Every row gives one point. Examples show where two turns around zero, p and q, send a point. Write where each new point lands after one turn and then the other. Backwards means that the second turn is done in reverse. Each puzzle has new turns, and all numbers are rounded.

Turn p:
[5, 15] -> [2, 16]
[-56, 9] -> [-57, -3]
[51, -25] -> [55, -14]
Turn q:
[-34, -35] -> [-28, -40]
[12, 56] -> [3, 57]
[22, -21] -> [25, -17]
Where do these land?
p, then q: [21, -9] -> [23, -1]
p, then q: [51, -24] -> [56, -4]
p, then q: [-68, 11] -> [-67, -14]
q, then p: [-4, 22] -> [-12, 19]

Turn p:
[24, 40, 2] -> [-12, 45, 5]
[-17, -26, 21] -> [16, -29, 18]
[-40, 21, 14] -> [-33, -15, 30]
[-25, -31, 31] -> [18, -38, 28]
[58, -4, -69] -> [11, 36, -82]
Turn q:
[-32, 10, -33] -> [-39, -12, -24]
[-7, -11, -30] -> [-11, -27, -15]
[-13, 2, -34] -> [-19, -19, -24]
[53, -4, 2] -> [52, -3, -8]
[37, -36, 14] -> [43, -21, 24]
[-39, 39, 82] -> [-27, 81, 49]
Where do these land?
q, then p: [28, 13, -12] -> [3, 18, -28]
p, then q: [-2, -8, -68] -> [-32, -47, -38]
p, then q backwards: [1, 30, 61] -> [-12, -19, 64]
p, then q backwards: [-3, -53, 13] -> [40, -34, -15]
p, then q: [-44, -32, -16] -> [-5, -49, 27]
p, then q: [20, 50, 22] -> [-15, 56, -5]

Turn p:
[1, 46, -26] -> [-9, 51, 8]
[8, 50, 67] -> [70, 17, 43]
[-18, 3, -25] -> [-29, 9, 5]
[-9, -60, 2] -> [-18, -55, -18]
[17, -40, -17] -> [-14, -24, -38]
Turn q:
[-57, -48, -28] -> [-60, -48, -22]
[4, -30, -19] -> [2, -30, -19]
[-22, 32, 7] -> [-21, 32, 9]
[28, 25, 57] -> [34, 25, 54]
[47, 20, -15] -> [45, 19, -20]
Where do these land?
q, then p: [4, -75, 23] -> [4, -74, -27]
q, then p: [30, 38, -1] -> [22, 42, -10]
p, then q: [-67, 6, -29] -> [-54, 2, 49]
q, then p: [4, 29, 26] -> [31, 16, 18]
q, then p: [29, 2, -19] -> [-2, 17, -30]

Turn p:
[-17, 8, 60, -63] -> [76, -4, 30, 35]
[-39, 21, -50, 32] -> [-67, 22, 15, 16]
[29, -57, -6, 41] -> [-17, -26, -67, -19]
[20, -16, 26, 19] -> [18, 5, -35, -11]
[-7, 42, -62, 18] -> [-62, 18, 37, -20]
[18, -4, 44, -6] -> [44, 7, -16, -5]
[-4, 6, -12, -41] -> [9, -22, 36, 5]
Turn q:
[45, 4, -50, 24] -> [24, -8, 3, 67]
[18, 36, -76, -30] -> [-28, -58, 7, 64]
[-32, -37, 12, 0] -> [2, 15, 35, -33]
[6, -31, 37, -18] -> [29, -5, 0, -43]
[-47, 25, 30, 41] -> [-39, 59, -12, -17]
[11, 3, 47, -18] -> [13, -5, -32, -38]
Where do these land?
p, then q: [-60, 40, 41, 40] -> [-44, 39, -52, 48]
q, then p: [6, -42, -19, -8] -> [38, 0, -25, -13]
p, then q: [8, 18, 35, 38] -> [-26, -23, -24, 36]
q, then p backwards: [37, 48, -40, 6] -> [-52, -50, 7, 5]
p, then q: [-1, -11, -18, -11] -> [7, 7, 16, -15]
q, then p: [11, -53, 1, -64] -> [54, -58, -27, -4]
